Rows are points. The window is the flat piece filled in between its corners: a triangle in 3 columns, a solid with four corners in 4, and so on. A path goes straight from each point to the next, and from the last back to the first. After which points does the path pass through the window?
(in the rows, 128 means zero)

Window (3 x 3):
[[157 156 147]
 [ 68 150  95]
 [154 141 120]]
Path:
(1): [ 69 125  99]
(2): [117 130 148]
(3): [103 156  68]
(4): [115 167  81]
(5): [ 64 132 122]
(6): [153 122 159]
(7): [153 175 125]
(8): [149 177 115]
(9): [130 121 166]
(10): [158 116 172]
(11): [171 167 112]
(12): [168 187 141]
(13): [132 114 140]
(14): [111 128 121]
(15): [115 167 100]
(16): [100 184  90]
Through the window after points: 4, 6, 8, 12, 14

Window (4 x 4):
[[150 116  94 120]
 [ 76 103  96 125]
 [184 170 147 121]
 [170 114 130  98]]
Path:
(1): [135 120 109 169]
(2): [169 108 119 153]
(3): [100  99  68  66]
(4): [153 137  91  97]
(5): [153  88 129 138]
(6): [188 103 127 138]
(7): [153 152 115 112]
(8): [177 159 109  99]
(9): [201 119 159 127]
(10): [102 103  87 151]
(11): [ 94 119 101  99]
(12): [176 136 114  79]
Through the window after points: 4, 6, 12

Window (6 x 6):
[[128 118 134 125 165 120]
 [139 158  81 203 136 182]
 [141  96 166 163  59 115]
 [131 162 155 134 175 172]
 [137  99  68  87  99 144]
 [ 72 110 213 132 139 117]]
Path:
(1): [107 171  98 127 121 152]
(2): [116 191 171 158 168 100]
(3): [130 133 143 131 157 179]
(4): [150  88 114 139 156 146]
(5): [118 189 116 121  80 133]
(6): [107 154 145 113 163 115]
(7): [130 103 169 119 154 136]
(8): [154  85 181 159 154 153]
(9): [ 92 153 139 142 130 142]
(10): [134 176 157 125 109 131]
(11): [116  78 143 178 137 174]
(12): [158  91 120 143 127 168]
Through the window after points: 2, 8

Window (8 x 8):
[[161  91  88 132 162 111 127 162]
 [150 139 134 149 118 162 139 162]
 [107 116 118 149 102 109 168 108]
 [117 116  85 198 180  81 191 118]
 [161 129 125 110 170 149 110 118]
 [ 95 100 134 181 161  87 154 133]
 [132 172 144  92 115 129 137 156]
 [150 209 208 144  52  68 138  84]]
Path:
(1): [110 119  89 157 159 111 147 133]
(2): [127  73 147 158 143 117 175 134]
(3): [181 129 155 111 173  89 184  97]
(4): [ 88 132 105 174  89  99 103 144]
(5): [101 126  99 181 143 109 122 123]
(6): [133 104 138 141 151  98 160 146]
(7): [146  87 129 151 142 114 191 126]
(8): [107 177 110 179 139 124 111 153]
(9): [ 95 106  59 180 112 117 110 141]
(10): [158 129 188 139 167  96 191 143]
(11): [151 120 174 148 131 101 180 102]
(12): [134 141 117 155 126 113 124 125]
Through the window after points: 5, 7

Window (9 x 9):
[[ 91 107 171 165 156  69 133 120 147]
 [171 151 106 208 126 166 183 106  92]
 [ 52 154 121 170 149 125 104 109 165]
 [ 81 168 121 130 140 112 123 165 126]
 [ 88 139  71 143  89 180 113 146  86]
 [129 122  88 102 172 150 114 192 109]
 [172 181 130 132 112 224 128 132 136]
 [156 154  95  77 145 117  94 142 164]
 [136 122  88 171 107 103 134 150 187]]
Path:
(1): [135 122 116 180 153 146  58 157  92]
(2): [107 171  91 117 116 154 156 140 155]
(3): [ 68 142  85 132 121 163 168 105 147]
(4): [145 159 114 165 114 133  78 192  68]
(5): [ 98 157 127 155 129 111  91 140 128]
(6): [ 90 154 107 132 144 128 136 147 150]
(7): [ 83 119 145 152 145 121 173 120 160]
(8): [134 135 127 159 139  96 103 135 126]
(9): [133 160  80 175 119 151 104 160 122]
(10): [ 88 143 103 110 115 163 152 125 122]
(11): [130 147  79 136 120 120 169 141 147]
(12): [138 108 162 194 135 121  50 135 169]
Through the window after points: 3, 5, 7, 11

Window (11 x 11):
[[190 129 141 100 121 119 171 122 109 151  34]
 [109  86 150 166 118 169 133 141 134 142 169]
 [101 161 154 151 116 101 144  98 163 109 193]
 [114 163  82 157 181 128 146 117 122 139  73]
 [165 160 151 116 124 175 128 114 158 172 175]
 [135 154 108  66  79 146 125 168 144 117  58]
 [ 98 143 169 130  86 184 167 199 153 164 133]
 [ 91 132 106 139 130 111 137 122  45 132 133]
 [146 118 185 117 150 119  65 118 104 163 154]
 [183 149 149 120  61 104  90 142 153 159 105]
 [116 115 124 107  86 137 163 142 190 192  76]]
Path:
(1): [134 148 153 134 105 161 143 120 142 159 131]
(2): [153 100 131 108 136 141 113 176 151 158 166]
(3): [178 127 131 118 134  94 120 168 125 152 164]
(4): [123 135 158 115  90 154 137 119 122 149  91]
(5): [ 86 144 150 153 111 182 120 102  68 157 131]
(6): [160 111 138 119 123 121 148 172 187 145 160]
(7): [153  89  92 126  90  80 195 166 141 184 155]
(8): [113 172 152 129 113 171 119 127 136 131 104]
Through the window after points: 1, 5

Window (12 x 12):
[[114  63 119 171  93  80  67 136 139 134 146 105]
 [ 95 140 165  97 155 152  93 120 124 113 155 170]
 [124  32  78 147 108 106 125 125 156 195 191 112]
 [127  90 157 114 153 124 119 136 161  73  37 152]
 [ 90  78 143 165 106  73 159 136 130 155 151  88]
 [138 138 174 127 121 135 106 131 123 145  83 201]
 [137 184 142 136 183 180  96 147 110 142 112 143]
 [110  94 105 173 115  55 125  80 180 146 147 111]
 [ 96 202 138  61 142 165  80 161 125 154  93 162]
 [175  58 144 138  48 121 145  88 160  48  62 109]
 [ 81 131 102 136 124 163 108 127 105 119  96 177]
 [129 168 105 107 149 125 110 179 110 122 146 186]]
Path:
(1): [109 141 125 164 119 122 115 148 167 124 115 168]
(2): [118 101 140 148 122 136 125 157 174  67 110 166]
(3): [130 150 136 110 113  96 100  91  78 169  92 120]
(4): [111 152 147 111 130  90  75 137  67  94  74 116]
(5): [127 122 138 135 123 160 120 135 182 129 117 172]
(6): [128 122 155 142  94 145 108 153 162 125 137 147]
(7): [112  96 130 120 145 106 120 106 110 149 117 153]
(8): [126 100 124 139 113  84  97 102 125 128 125 139]
(9): [104 103 129 152 120 116 113 127 170 131 142 120]
(10): [ 73  95 155 153 107 147 144 169 199 150  94 166]
(11): [166 110 103  97 125  73  92  81  81  89 134 109]
(12): [103  83 110 120 122 105 121  89 101 139 128 115]
Through the window after points: 6, 8, 12

Window (14 x 14):
[[ 95  73 172 167 213 128 137 113 113 103 135 149 136 156]
 [105 182 128 135 162  90 112 110 150 168  75  83 129 105]
 [144  93 155 116 100 175  76 118 119 122  95 145  67 136]
 [170 105 112 140  29 160 155 129  96 105 101 141  95 115]
 [136 165 154 129 156 103 134 163 135 186  49 104 129 152]
 [ 74  84 132 123 170 160 100 150  81  99 138 128 150 159]
 [127  98 132 107 123 110 162 110 119 120 168 111 115 187]
 [176  59 132 138 122 168 113 140 118 138 164 130 114 118]
 [108 119 167 134 186  92  86 144 103  57 148 159 186 174]
 [166 112  90 138 116 113 142 160 107  72 124 115  76 153]
 [170 152 119  83 177 132 186 106 108 192 117 155  81 104]
 [ 85 182 140 125 166  84 148 170 179 173 100 135 114 120]
 [189 143 149 128  48 199 167 131  98 114 150  84  49 124]
 [162  75 152  80 126 124 163 141 102 105 117 123  92  95]]
Path:
(1): [138 127 148  98 123 156 132 125 204 103 101 116 163 181]
(2): [125 119 143 136 138 122 131 133  77 144 129 125  89 108]
(3): [114 111 158 146 146 100  97 143  86 148 126 108 107 137]
(4): [138 113 121 108 156 135 157 130 136 108 108 151 125 141]
(5): [134 108 123 123 126 172 117 118 142 109 108 129 102 146]
(6): [147 103 177 106 119 108 112 134  70 157 127 145  76 127]
(7): [144 114 157 131 132 102 131 106 104 156 141 121  94 147]
(8): [154 146  86  75 180 210 155 186 142 115  57 171 129  91]
Through the window after points: 5, 7

Window (14 x 14):
[[202 144 105 161 183  91 167 153 165 124 178 101 122  77]
 [129  96 177 193 146 154 144  50 161 141 131 167 133 126]
 [159 115  43 150 114  81 154 112 118 123 154 146  89 124]
 [ 77 122 114 179  79 114 119 112  91 203 138 130 118 122]
 [203 196 138 101  80 150 179 206 135 125 154 159  75  28]
 [ 67 133 155 134  81 123 116 126 126 105 107  95 133 143]
 [ 88 133  96 130 100 204  90  67  74 193  72  69 117 122]
 [189  83 177 146 169 204 166 127 104 126 164  88 204 127]
 [162  98 112 130 113  75  86 171 141 173 119 151 111 131]
 [169 167 184 133 139 114 170 141  67 154 108 166 113 152]
 [121 142 129 138  67 126 141 111 149 169 129  98 107 164]
 [122 129  99  90 142  98 170 154 168 139 138 131 155 127]
 [149 146 117 163 130 132 135 138 157 123 118 134 197 152]
 [206 157 147  47 103 127  80 153 138 140 168  89 217  63]]
Path:
(1): [167 128 152 132  98 116 148 138 124 158 115 111 142 114]
(2): [119 110 131 166  95  95 170  93 148 154  90 121 149  60]
(3): [153 155 107 111 139 161 124 154 109 128 186 124 123 173]
(4): [135 142 128 134 126 149 104 144 150 127 161 120 120 134]
(5): [173 134 154 129  70 105 165 105 107 175  99 119 159  94]
(6): [136 117 148 132  92 126 145 113 109 165 101 116 136  93]
(7): [184 166 107 138 173 157 120 145 135 123 205 153  86 153]
(8): [167 158 127 109 139 140 116 143 110 144 154 129 138 150]
(9): [135 124 169 119  74  98 146 126 129 151 105 108 170  55]
(10): [158 118 130 137 112 138 158 114 141 153 124 118 149  88]
(11): [132 167 113 105 147 126 106 173 109 126 144 135 129 126]
(12): [150 141 160 140 121 204  70 127 159 177 179 128 174 172]
(13): [145 128 120 128 124  66 184 126 111 125 102 134 128  81]
(14): [172 113 128 120 124 122 151 141 133 138 115 120 147 102]
(15): [120 174 144 130 136 165  94 107 128 149 165 112 142 158]
(16): [139 154 142 139 119 144 122 128 101 137 142 138 116 129]
Through the window after points: 8, 12

Window (14 x 14):
[[181 168  51 174 139 135 107 197 150 160 122  50 112 197]
 [156 113 121 137 116 101 116  70  67 105 147 107 193 126]
 [143  59  78  69  90 167 204 131 139  51  50 103 100  97]
 [121 143 128  99  97 145  90 101 106  97 169 126 152 111]
 [169 115 131  94 142 109 161 146 153 105 124 123 150 114]
 [121 108 101  69 109  69 121 101  94 125 119 159 124 127]
 [170 121 101 138 107 122 176  97 113 133 167 173 108 132]
 [188 148 155 130 148 139 150  82  96  98  88 167  82 115]
 [151  84  63 174 137 149 107 228 129 192 122  76 121 132]
 [140 149 111 163 121 144 145 239  96 175 126  56 140 204]
 [148  82 118  87 158 144 135  95 109  96 138 147 124 165]
 [111  97 107  80 128 161 189  81 147 126  79  93 128 103]
 [111  80 138 138 103  93 125  90 144  94 132 132 113 133]
 [117 139  98 147 157 119 151 101 105  83 126 178 143 120]]
Path:
(1): [139 110 112 132  93 145 125 121 140 100 120 132 152 128]
(2): [135 147  92 108 180  92 182 123  79 146 132 115  84 113]
(3): [137 125  88 103 141 136 164 123 108  92 118  63 104 120]
(4): [160  93 127 160 120 127  91 169 142 166 117 171 161 154]
(5): [151 114  96 148 125 134 135 127 138 134 110 131 153 170]
(6): [152 129  88 137 128 124 116 168 122 133 140  75  97 134]
(7): [139 125 105 133 160 106 142  96  90 112 131  67  82 105]
(8): [166 120 119 104  94 159 130 129 114 119 117 181 199 157]
(9): [149 101 115 161 118 147 134 135 137 150 115 184 166 156]
(10): [166 143  84 124 125 117 151 132 115 117 144  82  87 143]
(11): [140 102  87  81 165  79 183 121 116  99 138 119  76  89]
(12): [139 107 146 136 100 169 103  96 108 109 118 151 171 160]
Through the window after points: 5, 9

Window (14 x 14):
[[ 70 106 221 102  95 147 125  92 144 113 180  98 147 159]
 [123 164  99  96 112 160 135 159 153 103 151  91 119 161]
 [101 110  85 122 124  98 119 121 114 153 113  78 133 120]
 [120 174  95 152 117 113 112 154 115 184 137 177 140 127]
 [160 217  79 120 156  59 125  69 162 148 162 146 132 153]
 [103 134 157 142 102 159 160 135 128 121 139 116 183 101]
 [ 33 136 115 111 155 139 155 154  96  75 110 189 134 178]
 [116 150 122 101 142 135  88 101  68 138 140  59 149  85]
 [148 173  86 166 128 158 143 117 139 168 116 134 105 174]
 [161 127 143 123 153 147  93 161 154  91  81  71 140 111]
 [124 159 141 104 127  78 153 120 105 134  80 165 109 125]
 [102  94 155  86  73 136 134  86 134 104 154 179 175 150]
 [134 161 128  96 147 112 132 102 191 141  69 175 106  93]
 [125 106 103 150  62 155 104 133 175  51 124 116 103 107]]
Path:
(1): [100 141 164 111 171 127 165 105 132 158 185 208  62 120]
(2): [125 130 119 111 114 125 144 112 132 134 148 133 122 132]
(3): [ 71 188 124 133 115 123  98 128 133 117  86 138 146 138]
(4): [ 87 165  98 112 103 130  84 119 148 129  69  73 174 156]
(5): [132 140 132 130 138 128 132 118 119 133 135 141 126 113]
(6): [122 105 135 156 146 119 197 100 183 157 146 164  76  74]
(7): [125 203 122  71 106  81  85 130  68 108  74 136 167 181]
(8): [ 94 202  91 110  74 124 124 106 147 112 119 121 147 165]
(9): [128 115 124 122 146 143 126 138 136 125 144 116 125 121]
(10): [140 127 130  96 151 144 168 106 119 152 141 140  90 145]
(11): [ 78 157 123 115  79 112  76 126 171  80  96 143 197 106]
(12): [ 79 124 149 114  88 143 109 128 131  78 112  76 192 167]
Through the window after points: 6, 10, 12

Window (14 x 14):
[[116 111 113  80 120  84 138 110 164  64 206 103 158 167]
 [138 176 139 128 139 169 121 153 159  61  97 172 103  55]
 [130 124 190 150 131 110 145 156 152  80  99 114 113 140]
 [ 90  99 111 187 182 151 135 140 138  80 136 104 174 129]
 [134  86  76 173 133 188 106 162  90 148 104 211 176 130]
 [ 92 144  42 140  79 116 127 134 141 144  84 178 122 122]
 [122 127 158 124 134 157 185 122 130 113 132  98 151 172]
 [136 175  96 114 106  86 148 181  89 136 129 132  87 149]
 [135  68 139 111 126 138 174 100 139 154 173 109 100 112]
 [107 139 123 125  91 109 173 128 115 178 157 176 162 120]
 [ 94  93  90 157 151 171 161 162 164 133 193 147 100 155]
 [121 161 188 130 219 138 157  79 178 140 133 142 183 155]
 [134 150 102 172  99 127 152 123 187 145 183  93  91 142]
 [165 120 115 123 122  97 198 127 154  90 154 147 130 116]]
Path:
(1): [115 139 118 141 138 155 152 117 127 112 148 143 126 148]
(2): [135 118 113 111 132  93 146 169 200 120 131 143 152  66]
(3): [126 120 120  60 115 160 160 138 172 106 148  77 181 154]
(4): [116 121 136 171 156 116 156 123 110 135 135 179 104 122]
(5): [ 99 145 172 149 131 122 142  70 138 136 167 144 114 157]
(6): [158 116  68 127 154 142 184 201 180 118 127 127 164 113]
(7): [137 119 136 127  95 147 156 161 172 119 157 119 149 119]
(8): [129 129 118 151 160  83 170  92 117 115 132 143  83 144]
Through the window after points: 5, 7

Window (14 x 14):
[[142 139 170 123 124  93 124 108 181  81 146  85 164 164]
 [185 161  98  44  91 143 134 167 110 126  96 171 175 149]
 [152 159  74 147  80 117  65 155 102 120 143  76 182 117]
 [141 172 136 142 109 207 109 101 194 152 145  56 156 123]
 [111 192 136  93 123 132 167 142 149  74 204 119  90 152]
 [200 151 104 113 110 173  96 166 165 149 167 171 170 139]
 [124 187 171 114 111  77 155 195 139 122 138  97 159 142]
 [ 85 115 107 126 106 146 136  56 126 146 138 112 119  63]
 [164  89 112 163 105 139 154 153 104 151 148 129  40 134]
 [173 217 143 134  53 129 187 143 144 121 174 111 152 159]
 [136 101 215 178 134 173 138 138 100 104 158 130  81 160]
 [122 168 112 143 144 106 107  90  97 133 133  97  98  89]
 [ 66 134 160 103 135  78 106 108  95 161 103 119 132 166]
 [149 150  76 190  90 123 146 156  99 114  91 131 166 145]]
Path:
(1): [117 165 140 153  70 160 114 150 128 109 119 120 113 127]
(2): [148 138 115 122 130 130 130 125 110 148 145 124 138 127]
(3): [192 136 132 131 138 101 180 154 117 150 153  67 172 145]
(4): [111 193 141 112  76 122 114 160 138 107 131 138 136 135]
(5): [138 146 137 139  68 127  93 142 116 105 130 133 121 141]
(6): [165 172 113 126 152 130 188 152 144 154 143  97 159 154]
(7): [130 138 127 135 120 133 150 120 107 130 143 103 181 137]
(8): [144 201 156 113  95 113  98 163 172 114 131 130 101 137]
(9): [156 170 133 127  90 138 119 146 156 108 135 151 142 141]
(10): [175 131 102  98 130 152 113 148 122 157 157 123 164 137]
(11): [159 149 158 131 165 134 176 128  72 132 189 114 179 116]
(12): [117 148 119 121  58 131 101 130 207 117  85 123  85 158]
(13): [ 82 192 140 141  59 145 134 149 132  91  99 125  55  94]
(14): [172 133 112 128 133 116 150 120 124 145 175 108 188 166]
(15): [152 115 123 179 164 144 162 128  94 138 158  85 151 125]
(16): [123 166 130  87  74 126  97 120 154 131 144 131 101 122]
Through the window after points: 3, 9, 13

Window (14 x 14):
[[151  92 131  97  81 120 142 134 145 136 115 200 144 140]
 [133 116 124 155 164 108 144  56 175  86 124 155 118 118]
 [102 204  96 140 116  96 132 120 189 102 115 183  95  78]
 [ 60 106 115 181 123  48  84 112  86 169 130 128 138 138]
 [118 177  72 171  85 128 133 112 118  52 126  96 121 125]
 [136  73 102 137 137 124 116 107 208 115  99 124  95 118]
 [153 102 111 127 114 146 108  71 183 130 158 146 129 118]
 [ 71 101 113 136 116 151 126  92 129 187 105 143 104 163]
 [121  92 165  62  96 105 112 106 172 113 129 171 149 125]
 [ 78  66 146 168  49  77 175 115 201 159 197  67 181 122]
 [122 157 114  98 124 129 157 109 131 170  92 161 166  90]
 [116  96 140 127 143  65 132  92 130 144 207 105 106 133]
 [126 107 155 186 134 149 132 120 201 138 154  93 121 116]
 [111  86 102 116 178 141 120 155 131  97 151 183 173 100]]
Path:
(1): [132 145 125 155 154 116 120 114 206 130 135 143 187 148]
(2): [117 110 118 117 126 116 124 103 153 131 128 150 157 155]
(3): [ 85  98 160 104  89 124 127 120 147 151 126 163  76  45]
(4): [135  87 161 120 108  92 141  88 114  85 161 165  97  70]
(5): [103 113 111 111 131 109 111 119 201 173 139 110 158 179]
(6): [115 119  98 119 166 101 135 104 205 178 127 112 114 179]
(7): [120 128 137 155  93  99 130 104 126  72 154 153 141  66]
(8): [115  89 153 144 107 151 129 105 134 100 130 136 119  82]
(9): [124 149  88 139 142  86 128 107 187 165 140 146 147 152]
(10): [103 108  98 141 134  94 136  87 197 150 123 147 166 181]
(11): [123 119 136 133  83 136 119 146  99  98 131 146 112  61]
(12): [ 82  98 152 122 129 126 133  81 151 113 126 159 118  56]
(13): [136 135  70 174 115  96 112 118 163 143 145  98 130 190]
(14): [116 112 133 162  85  97 144 120 177 127 125 124 178 191]
(15): [101 102 118 130 110 111 133 110 139 146 157 132 117  66]
(16): [102  87 113 133  91 109 119  95 105 140 134 139  94 107]
Through the window after points: 2, 4, 8, 14, 16

Window (14 x 14):
[[168 160 118 126 106 188 122 109 117  70 119 104 115 127]
 [117 132 139 170 136 106  75 201 140 107 117 120 106 149]
 [153  89 154  95 113 177 122 158 137  96 120 163  90 156]
 [106 136 102 108 104 104 152 104 114 166 155 133  86 116]
 [ 88  89 186  99 108 142 127 114  91 110 112 107 121 176]
 [153 131 138 131 163 117 200 147 113  91 124 123  98 133]
 [179 100  98 160 146 176 153 133 151 135  81 146  93 174]
 [166  71 134 116 136 106  38 187  98 126 101 143 166  99]
 [113 105 195 106 173 100 155 124  92 199 162 157 107 163]
 [135  69 147 184 136 137 140 141 161 139 172 134 132 105]
 [159 116 121 117 124  48 104 146 161 133 155 218 149 138]
 [131 108  60 148 166 133 100  89 207  52 150 216 104 101]
 [106  65 164 101 152 117  99 154 184 152 179 111 155 120]
 [138 109 183  91 112 149  84  77 129 101  77 112  98  82]]
Path:
(1): [134  93 138 103 139 141 112 142 114 148  81 197 143 106]
(2): [131 126 137 135 139 142 139 159 138 132 105 153 116 136]
(3): [153  69 146 135 104  93  79  92 107  82 182 113  91 145]
(4): [168  78 130  70  98 125 114  49 184 160 176 138  36 187]
(5): [128 111 133 148 158 143 123 163 121  98 113 150 163  97]
(6): [ 96 129 110 142 113 157 143 143 144 107 111 151 135 101]
(7): [163  97 129 125 146 104 101 108 142 112 145 167  94 134]
(8): [163  94 134 136 136 121 119 137 127 122 141 134 102 132]
(9): [120 133 131 113 121 131 123 134 113 113 106 157 118 135]
(10): [ 77 193 138 147 107 165 124 139  98 126 155 140 188 104]
(11): [148  14 190  81 162  91 126 121 137 146 121 126  63 184]
(12): [181 116 149 124 141 113  93 147 124  85 133 109  51 180]
(13): [127 113 137 129 120 141 134 132 129 138 120 143 147 113]
(14): [106 123 175 110 122 155 142 158 147 133  86 174 138 126]
(15): [144  94 139 133 164  73 110 115 106 159 193 122  92 151]
(16): [163  84 143 129 129 104  52 167 120 100 137  94 135 117]
Through the window after points: 10, 14, 16

Window (14 x 14):
[[130 145 164 135 120 132  88 132  96 137  59 154 223 117]
 [143 150  89 129 146 100 193 182 137  87 128  78  97 156]
 [189 124 138 133 131 207  97 113 108 123  65 141 153 167]
 [160  94 157 150 161  86 104 108 116 132 122 167 182 137]
 [106 152 176 144 148 229 128 127 132 145 100 136 133 156]
 [123 129  98 107 182 115 139 118 112  68 133  62 152 156]
 [151 147 172  92 116 200 100 139 114  95 122 155 110 118]
 [123 103 157 177 115 155  45 136  91 108  85 158 153 142]
 [125 187  92 104 166 117 166 147  65 137 146  91  89 170]
 [122 189  95 108 187 100 166 125 130  64 102 114  78 177]
 [119 173 142 143 113 226 197  99  69  98 108 139 100 139]
 [125 108 142 123  90 106  85  85 135 141  92 129 176 160]
 [112 125  38  93 181 119 159 145 131  98 118 119 100 136]
 [144 172  91 140 170 110 143 113 127 112 120  78  89 103]]
Path:
(1): [154 121 142 129 134  90 178 137 115 103  78  54  70 112]
(2): [130 166  90 130 170 137 121 115 122 106 135 114 138 139]
(3): [134 206  78 111 154 150 136 154 128  87 135 133 137 138]
(4): [127 133 129 121 156 122 153 127  86 123 113  98  95 165]
(5): [135  98 150 100 185 193 142 135  90  95  76  90  75 127]
(6): [114 193 149 166 101 168 101 121 150 146 137 170 184 162]
(7): [119 204 100 115 142 148 138 162 122 114 159 135 174 141]
(8): [144  89 154 134 145 143 145  90 110 111  60  97  91 151]
(9): [122 118 133 102 141 112 125 101  79 107  73  99 122 119]
(10): [145 159 118 130 130 160 136 154 150 108 142 140 127 164]
(11): [145 167 113 136 127 154 123 133 111 108 114 153 127 139]
(12): [117  99 177 112 170 153 148 137 119 117  91  69  97 153]
(13): [128  76 123 144 177 120 177 131 129 135  64  72  85 142]
(14): [129 164 118 115 139 137  98 123  98  89 131 127 168 151]
(15): [128 189 137 142 139 170 105 115 136  83 126 184 162 150]
(16): [134 107 148 125 136 158 117 115  97 148  74 102 139 145]
Through the window after points: 1, 3, 5, 9, 13

Window (14 x 14):
[[ 95  68  96 129 109 139  86  85  62 148 134 110  90 143]
 [ 40 151 110 160 100 103 145 123  96 170 115 124 129  94]
 [ 92 124 103 162 144 133 178 132  87 175 163 133  95  81]
 [110 133 169 184 101 144 136 190 107 151 122 143 114  53]
 [ 99 104 104 165 139 127 163 170 151  81 128  85 127 132]
 [196  97 105 125 127 168  89  51 148 125 108  57 146  54]
 [110 188 154 189 147  90  95 170 101 127 175 161 133  82]
 [130 138 122 152 111 186 132 145 125 104 163  93 140 112]
 [ 85 108 116 111 103 103 151 153  70 118 130 117 138  94]
 [151  90 242 165 188 197 139 134 106  94 127 106 145 199]
 [ 84 111 119 125  92 104 149 144 143 150 159 131 121  88]
 [ 84 132 148 139 137 163 159 131 116 126 143  88  65  85]
 [102 128 103 109 187 146 140 184 160 118 120  96 151 155]
 [129 169 145 148 126 127 152 123 122 140  86 187 117  94]]
Path:
(1): [ 56 107 143 147 139 167 118 107 101 116 125 121 146  72]
(2): [ 62 148 132 111 156 180 127 117 133 137 101 207 158  85]
(3): [148 100 128 155 121 126 138 147 114 111 145  67 109 123]
(4): [139 150 125 153 122 137 160 147 113 132 145 111 114 100]
(5): [ 33  87 157 133 134 154 108 151 122 108 122 122 159  82]
(6): [ 82 123 147 156 134 137 106 126 134 129 130 142 111  83]
(7): [152 139 139 161  91 149 190 145  63 148 130  94 116 100]
(8): [173 157 130 136 114 105 165 147 145 163 115  92 122 119]
(9): [ 46  82 106 151 145 170 110 116 108  95 148 127 133  81]
(10): [ 90 124 102 145 168 133 107 128 114 130 132 146 178  69]
(11): [115 108 139 147  79 136 149 142 102 133 149  63  71 137]
(12): [163 119 130 145 116 112 145 148  96 154 136 111  84 188]
Through the window after points: 8, 12
